Each wall is flat, endless, passes through zero and stands at right angles to its row. A trip goes straight from one point to another. List the walls that it crosses, first one first.
In the rows, 128 means zero.

Walls:
(1): [ 85 115]
(2): [161 110]
Trips:
[37 93] to [169  59] -> 2, 1
[121 105] to [167 211] -> 1, 2
[102 102] to [115 110] -> none
[91 52] to [135 125] -> 1
[ 43 162] to [111 146] -> none
[137 115] to [ 45 101] -> 1, 2
[125 105] to [133 175] -> 2, 1
[ 87 166] to [198 100] -> 1, 2

Walls:
(1): [ 77 178  47  66 233  13 158 144  79 117 163]
(2): [148 173 107  93 162 161 130 103 161 121  52]
(3): [100 162 138  89 207 143  79 117 164 138 191]
(4): [107  85 166 131  73 100 170  93  66 132  52]
Trips:
[136  68 189 168  93 127  76 219 103 136  87] to [171 106 134 133 106 147 181 198 162 143 181] -> 4
[158  67 161  79  60 135 134 101 111 132 140] to [170 156  95 114 161  65 151 101 146 184  85] -> 2, 1
[142 132 206  87 191 131 117 128 137  74 129] to [109 133 189 101 161 142 119 120 112 111 133] -> 4
[183 152 147  82 114 154 131 146 210 147 131] to [217 107 105 188 148 131 174 160 182 197 116] -> 3
[157 122 163 125  73 140  65 156 171 164 136] to [120 134 153 185  68 192  77  45 166 133 116] -> 3, 2, 4
[228 201  58 141 125 145 204 121 125 128 104] to [ 83 111  57  94  84 128 156  56 189 188 178] -> 3, 2
[173  84 121  97 128 191 199 118  98 182 115] to [124 104  94 128 115 141 113 162 139 166 106] -> 4
[ 71 150 126 123 139 131 141  81 119  60 122] to [ 81 194 135 106 168 119 185 170 107 141 171] -> 4, 2

Walls:
(1): [151 143 125 150  84  23 105  84 161 144 142 142 147 148  55 105 111 129
 132 171 163 175 114  35  89 125 162  98 140 153 175  70  53 151 132 168
 135  96 142 124 154 131 139  92 135 107  75 133]
(2): [ 60 122 103  90 187 142 135  73 116 128 105 167  89  65 143 146 135 117
 143 145  52  77 149  81  90 221 139  59 147 128 149 129 120 138 163 108
 144 124 109 146 157  63 128 129 107 110 121  62]
(3): [162  78 155 168 127 139 100 163  60 127  76 151 102  88 127  91  85  74
 133 133  90 120 128 144 178  79 130 130  70  95 149 156 114 146 130 153
 124 118 108 149 144 147 132 152 118 160 155 122]
(4): [155  67 198  91  98 151 127 153 118 157 184 127 121 214 142 136 109 148
 180  81 167 114 167 138  97  63 168 107 195 127 129 126 189 121 170  99
 169 184 142 109 156 160 154 125 145  81  62 125]
(5): [130 136  54 115 103  99 205 108 120 140 120 173  88 167  65  95 202 158
 208 155 163  61 151 189 141 121 129 142 155 147 142 103 112 108  69 105
 134 148 140  47 158 138 138 110  90 138 128  98]
(6): [ 91 140 137 136  84 161  84 197 125 145 140 160  94 150  98 113 174 133
  92  80 148 161 147 178 118 136 102  77  76 162 150 131 168 102 123  83
 171 170 143 162 134  89  88 126 153 132 179 103]
(7): [135 194 170 139 158 201  81 200 143 124 176 152 148  94  81  40 166 153
 122  94 161 161  67 182  17 121  96  72 103 155 145 119 104 105  88 109
 137 118 118 154 140 104  72 137  90 112 173 154]
(8): [ 67 170 137  46 146 161 165 155 108 131 148 159  98 141  85 106 211 185
  96 191 128 136 134 122 135  98 125 133 161 130  91 145 186 105 175  76
 106  93 106 113 102 182  94  79 100 195 131 184]
Trips:
[ 85 104 182 142  87  85  96 182 138 121 179 154 137  56 148 136 106 162
 113 127 151  71 104  71 167 127 185 111  79 105  98 112 146  78 162 193
 175 158 109  57 139  73 101 131 136 198 167 117] to [ 93 129 154  86 105  64 144  53 175 130 137 124 163 100 152 224 139  94
 110 178 152 167 141 103 150 147 136 162 206 140 163 120  82 180 141 133
  55  84 160 127 142 144 178 160 141 128 177 125] -> 6, 3
[ 78  95 157 114  86 199 143 155 147 176  93 122 135 122 144 116 126 147
  92 163 161 132 132  97  99  81 130 156 119 161  93 177 113 128 119  75
 174 116 249 156  69 116 107 158  71  75  32 202] to [146  71 180 114  89 106 123 129 117 136 129 132 108  68  98 126 115 140
 173 156 120 109 141 186 102 154 120 101 151  91 166 151 179 135 119 200
 132 112 154 112 154 129  60  77  83 174 163 153] -> 3, 5, 2
